Every row gives one point. The window is the flat piece filled in between its corners: a triangle in 3 columns, a solid with four corners in 4, and so on. A path goes straight from each point to the next, and from the last back to the first. List the points from which the path goes on through the window.
(in the rows, 128 means zero)

Window, 3 rows:
[[146 170 141]
 [ 91  74 130]
 [126  82 138]]
Path:
(1): [123 133 176]
(2): [121 106 165]
(3): [140 101 107]
(4): [131  99 120]
(5): [120 102 185]
(6): [119 108 184]
(7): [140 107 122]
(8): [136 146 103]
Through the window after points: 2, 4, 8

Window, 4 rows:
[[164 138 129 135]
 [162  89  94 155]
 [125 198 118 112]
 [110 104 122 139]]
Path:
(1): [121 111 119 121]
(2): [139 115  98 105]
(3): [124 126 113 184]
(4): [144 172 111 170]
(5): [164 134 113  88]
(6): [167  81 110 116]
(7): [154 109 109 196]
(8): [137  79 125 176]
(9): [144  56 118 120]
(10): [162  97 118 112]
(11): [163 118 129 171]
(12): [135 163 116 166]
(13): [139 147 116 107]
(14): [158 139 125 118]
(15): [151 156 126 148]
(16): [114 120 119 163]
Through the window after points: 12, 14, 16

Window, 6 rows:
[[155 162  99 162 154 110]
 [ 50  70  99 114  82 160]
 [ 98 138 144 153 124 132]
 [ 68 119 105  85  96 146]
 [164 139 132 143 121 123]
 [112  94 167 139 200 147]]
Path:
(1): [ 84 115 110 122 121 119]
(2): [ 97 138  99 131 127 190]
(3): [155 154 119 154 123 172]
(4): [150 126 135 135 126 101]
(5): [154 150 145 141 157  69]
(6): [162 179 141 164 162 145]
(7): [110 122 113 135 115 159]
(8): [ 98  97 117 126 110 102]
(9): [105 102 107 136 126  76]
(10): [114 133 104 140 127 147]
(11): [136 154  98 147  98 149]
(12): [130 137 108 137  97  96]
Through the window after points: 3, 7, 9

Window (9 x 9):
[[ 57 189 114  49  93 138 184 133 127]
 [110 148  99  92  91 173 196  94 117]
 [149  81 149 120 171 131 139 148 119]
 [134  61 148 160 132  77 142 125 106]
 [142 168 143 154 151 144 110 117 122]
 [119 143 102  79  71 147 147 152 115]
 [151 119 166 122 157 136  77  75 113]
 [125 112 199 157 142 165  91 119 110]
 [ 99  74 118 152 163 125 100 125 116]]
Path:
(1): [117 119 139 136 117 134 122 111 172]
(2): [135  92 160 129 130 126 115 107 188]
(3): [130 105 150 137 148 121 126 122  67]
(4): [118 120 140 138 161 134 127 115  79]
(5): [130  98 144 137 144 140 116 110 166]
(6): [118 132 119 104 102 158 163 110 139]
(7): [108 147 114 102 122 161 175 110  42]
(8): [101 146 125 102 141 147 138 125  67]
(9): [110 128 128 101 121 146 137 125 146]
(10): [127 152 142 142 133 139 122 113 163]
(11): [131 156 137 132 142 143 123 123  96]
(12): [131 130 144 136 130 127 128 129  53]
Through the window after points: 2, 6, 10

Window, 11 rows:
[[128 200 119 103   7 134 155 150  67  76 112]
 [ 61 165 161  95 146  80 136 107  89 122 142]
 [164 122 128 165 118 165 151  99 125 139 116]
 [143 140 167  97 128 144 134 133 145 144 127]
 [178 113 154 138  97 117 150 129 125 161 151]
 [134  93 125 195 107 156 115 121 156 113 115]
 [120 141 142 122 170  98 140 149 116 140 110]
 [167 106  80 122 123 136 108 119 130 124 118]
 [173 109 164 133 123 133 155 122 123 104 139]
 [161 139 134 140 135 118 144 106 196 125 102]
 [145 124  57 143 130 157 139 140 160 113 141]]
Path:
(1): [169 161 137 157 123 129 121 110 151 126 123]
(2): [136 106 128 126 132 135 166 118 151 131 104]
(3): [129 100 114 116  97 133 190 121 136 114 101]
(4): [156 144 123 145 122 129 123 128 127 115 140]
(5): [170 166 131 154 104 153 109 112 152 110 129]
(6): [149 113 131 130 113 127 156 115 141 131 121]
(7): [114  91 109 136 109 142 185 111 140 146  95]
(8): [163 155 148 147 134 135 118 120 114 125 138]
(9): [159 185 176 148 125 138 104 118 136 101 139]
(10): [130 113 143 128 124 123 163 126 127 133 126]
(11): [141 113 128 115 100 135 152 132 139 130 116]
(12): [201 164 108 179 143 144 105 133 118 120 131]
(13): [165 158 135 151 147 127 108 114 117  94 150]
(14): [120 118 144 120 113 127 167 134 146 151 112]
(15): [127 122 142 127 109 131 157 114 138 130 113]
(16): [163 166 132 175 130 138 118 159 113  95 154]
Through the window after points: 1, 7
